Each wall is flat, endless, passes through zero and stands at right angles to its row. A trip goes straight from one point to another. Which walls does it cross, in order?
(in the rows, 128 means zero)

Walls:
(1): [155  92]
(2): [139 158]
Trips:
[133 118] to [171 125] -> 2
[ 79 158] to [ 63 117] -> 2
[155  94] to [131 172] -> 2, 1
[112  71] to [88 75] -> none
[ 96 128] to [150 135] -> 2, 1
[193  71] to [188 123] -> 2
[134 159] to [101 172] -> none

Walls:
(1): [ 91 157 113  72 182 185]
(2): [129  86  88 108 133 120]
(3): [152  95 157 137 102 127]
(4): [125 159  93 117 161 152]
Trips:
[ 95  78 143 145 128 177] to [108 137 116  63 159 161] -> 4, 3
[104 165 193 160 100  77] to [111 154 144 129 106 141] -> 3, 1
[136 120 144 107 112  84] to [ 46 104 115 126 132 128] -> 3, 1, 4
[174 195 144 134 135 223] to [168 170 153 140 134 153] -> 3
[107 138  64  96  68 176] to [ 84 106 115 175  63 103] -> 1, 4, 3
[ 38 145 130 136 175 113] to [150 147 181 110 117 165] -> 3, 4

Walls:
(1): [190 148 215  77 155 126 146 109  95 135 170]
(2): [169 177 118 140 158 103  87 208 111 119 136]
(3): [118 120 109 108 122 113  63 171 127 167 124]
(4): [116 144 172 166 156 149  91 128 137 119 187]
Trips:
[140 172  71 180 148 150 129 100 180  82 141] to [208 121  92  97 149 142 155 129 134 159 117] -> 4, 1
[155 158 126 112 124 133  94 178 197 103 143] to [187 174  94 137 129 152 203 107 139 204 124] -> 1, 4, 3, 2
[114 121 154  96  96 163  75 210 149 155 105] to [139 152 115 136 118 124  89  46  80 117 154] -> 1, 2, 3
[115 137 103 126 181 127 121 156  99 163 150] to [172  95 156 164 169 113 143 123  74  99 130] -> 3
[111  97 185 146 153 169 140 120 104 139 115] to [ 82 111  18  65 141  97 145 106 111  86 101] -> 4, 1, 3
[ 92 114 141 141 133 141 139 127 141 162 157] to [149 137 112  60 207 143 116 127 156  96 119] -> 1, 2, 4

Walls:
(1): [157 177 132  73 175 125 146 154 134 145 172 128 199 134 130 112 125 173]
(2): [108 137  90  77 122 102 130 163  90  74 130 101 125 142 119  98 123 209]
(3): [ 73 116 169 139  88 160 109 159 157 163 120 103 141 127 132 126 126 154]
(4): [ 98 184  80 165  98  87 150 138  87 160 159 125 123 149  37 112 131 181]
(5): [164 166  85 165 128 114 174 118 159  92  64 110 135 102 129 125 156  39]
(6): [166 142 131 145 135 174 137 133 117 156 173 157  90 156 156 128  96 163]
Trips:
[151  90 146 131  94 106  87 136 109 163  89 170 146 121 104 166 190  99] to [118 163 175 110 145 142 118  88  85 140  93 154 139 156 140  92 115 165] -> 5, 1, 6, 2, 4
[ 99 158  85 152  69 110  76 156  76 145 115 171 100  62 131 177 101 100] to [159 112 174 111 174 102 138 120 130 107  95 100  92 174 131 138 134 160] -> 3, 2, 5, 4, 6, 1

Walls:
(1): [ 62 124  81 117  79 117  92 151 163 111 143  97 125 134 121 151 102  64
 159 146 116  57 150 139 144 127 115 157 190 125 138  76]
(2): [151 131 112 108 150  98 174  97 116 126 127 150 163 108  70 133 173 162
 152 195 127  93 110  95 164 104 107 165 153 190 168 150]
(3): [154 143 140  63 100 118 146 126 173 119 133 106 113 179 165 131 104 150
 164 172 153 114 193 171 130 147 121 137 169 123 150 163]
(4): [182 222 147 174  91  99 169 146 101  92 120 121 171 107 106 121 133 139
  81 136  92 141  80 143  68 125 168 122 133 162 156 136]
Trips:
[135 101  92 173 106 154 134 177 146 112 117 160  89 169 128 152 154  95
  62 128  69 146 185 214 118 127 131 111 111 167 117 161] to [164 102 178 161 136 123 154 110 121 135 177 145 160 170 149 194 157 133
  45  85  81 114 132 184 103 144 135  97 140 122 191  72] -> 1, 3
[ 69 146 103  76 107 138 188 166 136 135 137 148 117  79 153 143 108 123
 140  87  90 150 132 133 127 162 155 107 220  68 117  75] to [ 94  97 133 160 186 121 125 165  54 116 124  67  72 148 237 170 150 114
 137 127 176 135 103 137 124 195 163 202 143 171 198 157] -> none
[131  81 125 175 176 133 132 175 131 150  76 142  76 132  71  97 170 169
 185 138 100 123 156 137 194  78 114 104 134 145  85 122] to [119  98 142  82 174 170 176 151 118  97  80 115 112 132 156 173 208 109
 129 152 152 123 159 113 146 178 139 147 192 159 149  60] -> 1, 3
[134 124 130 154 120 143 173  99 107 151  84 157 138 115 113 177 125 178
 125 105 133 129 140  98  90 118 143 112 105 127 238 137] to [ 99 164 141 100 141  99 135 112  63  91 176 174 162 169 109 123 161  81
 149 116 112 152 156 129 136 142 161 138 141 149  69 118] -> 1
[123 124 165  72 119 211 210 184 207 141  96 187 112 194  88 160 150 154
 122 145 117 145 142  86  60 123 143 154 140 112 121 133] to [135 140 141  89  37  84 101 163 116 104 148 114 132 160 188 150 165  50
 134  42 137 104 170 135  91 151 114 184 135  73 155 143] -> 2, 1
[137 156 152 163 149 158 212 151 201 186 194 129 120 165 105 121 159 107
  93 170 129 169 107 115 188 142 116  97 135 112 172 129] to [136 126 123 149  81  74 137  97 141 163 197 128 160  91 104 143 145  99
 198 147 154 110 127  89  96 152 133 135 157  82 173 153] -> 1
[110  72  96 118 128 145 124 161 142  63 173  72 119  88  96 173 125 150
 112  97 127 169 115 118 134 175 132 147 138 186 133  58] to [144  75 128 138 165 113  79 164 181 183  94 152 169  96  88 107  95  97
 114  33  82 149 112 146 201 140  65 174  23 118 132 128] -> 1
[ 77 116  94 147 144 101 120 158 180  92 176 163  53  98 158 107 107 119
 149 146 127 121  95 141  33  40 132 169 161  92 113  69] to [107 111 111 116  98 116  79  68 140  92 122  87 172  98 155 165 135 111
 118  91 163 141 111 129 110 144 121 123 116 147 139 153] -> none
[171 130 112  99  95  69 146  82 108 154 154 184  69 132 152 185  75 105
 114 155 105 115 116  92 106 125 134 140 142 149 113 172] to [149 124 170  98  59 128 123  95 122  82 125 138 182 122 143 145  99 212
 184 118  87 138 138 133  72 200 147 125 108 110 122 187] -> 2
[121 118 164 127 113 189  94 162 154 131 192 146 105 159 107 147 100 142
 135 119 103 168  99  90 153 186 118 105 146 147 109 192] to [101 181  91  79 117 170 129 108 138 118 108 149 112 114 148 104  91 172
 144 130 175 108 109 111 120 142 120 180  86 169 116 136] -> 2
